Rows are points. To make a cloud, some directions were put in groups of two or more. Within a group, all points are equally far from the middle, so they leave a hole (a ring in 2 directions, a hollow ball in 3). The other directions are filled evenly. Then the cloud was stretched, turned, moved and blurred a little. Count the holes, and give their numbers of directions, smallest first.

Cloud, 13 rows:
[[-3.1  5.4]
 [-2.8 -0.8]
 [ 2.0 -3.0]
 [-8.5  0.6]
 [-1.5 -5.9]
 [-4.2 -1.8]
 [-8.5  0.9]
 [ 5.2 -1.2]
 [ 7.4  1.1]
 [ 6.5 -1.3]
 [ 4.4 -0.3]
 [ 3.7 -1.4]
 [-2.6 -4.7]]
Holes: 0

Cloud:
[[ -1.8  -3.2  -3.2]
 [  2.2  -0.6  -5.1]
 [  2.2 -12.3  -1.6]
 [ -5.8  -2.5   3.7]
 [ -4.7  -4.8   0.7]
 [ -7.4  -0.4   2.9]
 [ -3.8  -2.5   3.9]
 [  1.1   0.8   3.2]
 [  0.5  -4.3   1.3]
 [ -3.9   7.4   1.8]
 [ -2.2   4.4   1.4]
 [ -6.3  -7.8  -2.8]
 [  3.3  -1.9  -2.2]
 [ -4.4  -3.6   3.9]
 [ -7.0   1.9   2.6]
 [ -1.3   2.3   0.6]
 [  2.9  -2.7   6.0]
 [  1.1  -8.6  -3.2]
 [ -1.6   7.9   4.2]]
Holes: 0

Cloud:
[[ 5.1  1.8  1.3  8.5  0.5 -3.5]
 [-1.6 -0.5  4.0  0.0 -6.4  3.4]
 [-3.0  6.3 -3.6  1.4 -0.1 -0.8]
 [ 2.6 10.8  7.4  5.4 -0.3  0.6]
 [-5.0 -5.6 -0.8  4.9  0.7 -1.6]
 [-6.7  3.5 -2.8 -0.1 -1.0 -0.5]
 [ 2.3 -2.2  2.2 -1.1 -4.5  5.0]
 [-0.5 -1.8  4.3 -1.9  0.0  0.4]
 [-2.8 -0.8  3.4  8.1 -1.8  1.1]
 [-1.6  5.3  0.3  1.7 -5.9 -6.7]
 [-1.9 -0.1 -0.5 -5.0 -6.2 -6.5]
 [ 2.7 -4.4 -3.7 -1.6  1.4 -2.9]
 [-1.6 -2.9 -4.2 10.8 -5.0 -1.5]
 [ 6.3 -0.7 -0.4  5.3 -3.4 -5.2]
 [-5.8 -1.1 -6.1 -1.8 -7.4  2.6]
 [-1.4 12.5  2.7 -1.8  1.5 -0.3]
 [ 2.8  7.7  3.7  8.7  3.2 -0.8]
 [ 2.3  1.4 -2.3 -2.7  7.2 -0.6]
 [-1.3  2.9 -5.7  4.8 -3.5  0.7]
 [-3.6  3.6 -3.3 -9.3 -1.8 -5.3]
 [-1.0  3.9 -7.1 -4.9 -3.2 -0.8]
 [-2.6  0.1  0.1  1.1 -7.9  4.5]
 [-1.5  0.8  3.6  1.2 -6.8  4.2]
 [-1.9  1.4  1.5 -3.1 -4.4  8.6]
 [ 3.4 -3.2  0.8  0.6 -1.4  9.2]
 [-3.9 -2.3 -8.8 -0.9  2.7 -5.9]
 [ 3.4 -2.8 -8.9  5.3 -4.1  0.8]
 [ 2.1  2.2 -3.8  6.2  4.8  3.7]
 [-4.8 -4.5 -5.0  0.8  3.4 -3.1]
 [-6.7  1.7  3.9  2.7  0.0  1.7]
 [-5.6  3.2  2.9 -5.3 -1.2 -0.3]
 [-2.1  3.3 -1.7  2.0  0.8 -9.0]
 [ 2.9 -5.0 -3.0  2.5 -0.7 -5.3]
 [ 1.4 -4.1 -2.2  4.0 -2.7 -7.5]
 [-4.2  3.1 -1.7  4.3 -1.0 -5.0]
 [-9.3 -3.8 -2.8 -6.0 -2.3 -0.2]
 [-1.6  7.1 -0.6  4.7 -1.2 -1.3]
 [ 1.2 -9.0 -7.0 10.4 -3.8  2.6]
 [ 0.8  4.0 -2.2  0.3 -8.3 -1.1]
 [-4.5 -0.8  3.5  5.1 -1.3  0.0]
 [ 5.9  8.2 -1.4  4.0 -4.7 -1.5]
 [ 0.7  3.5  0.6 -7.9 -0.1 -7.1]
 [ 3.5 -4.0  2.1  9.6  0.6  7.3]
 [-6.2 -3.1 -6.6  5.0  2.4 -0.4]
 [-0.6  1.5  2.9  3.2  2.0 -4.3]
 [-3.0  4.8  0.0 -5.8 -1.7  5.8]
 [-5.7  3.1 -3.7  2.0 -1.8 -4.9]
 [-8.1 -1.7 -4.0  5.9 -2.8  1.0]
 [-0.7 -1.1  1.5 -1.2  1.4 -4.3]
 [ 3.0  3.1  3.6 -4.1 -3.5 -3.7]
 [-4.9  2.1 -1.9 -6.3  3.9 -1.0]
 [-2.5  4.4  1.0 -7.1 -2.7 -6.1]
 [ 2.2 -8.2 -4.2  1.0 -4.9  3.4]]
Holes: 1 (4)
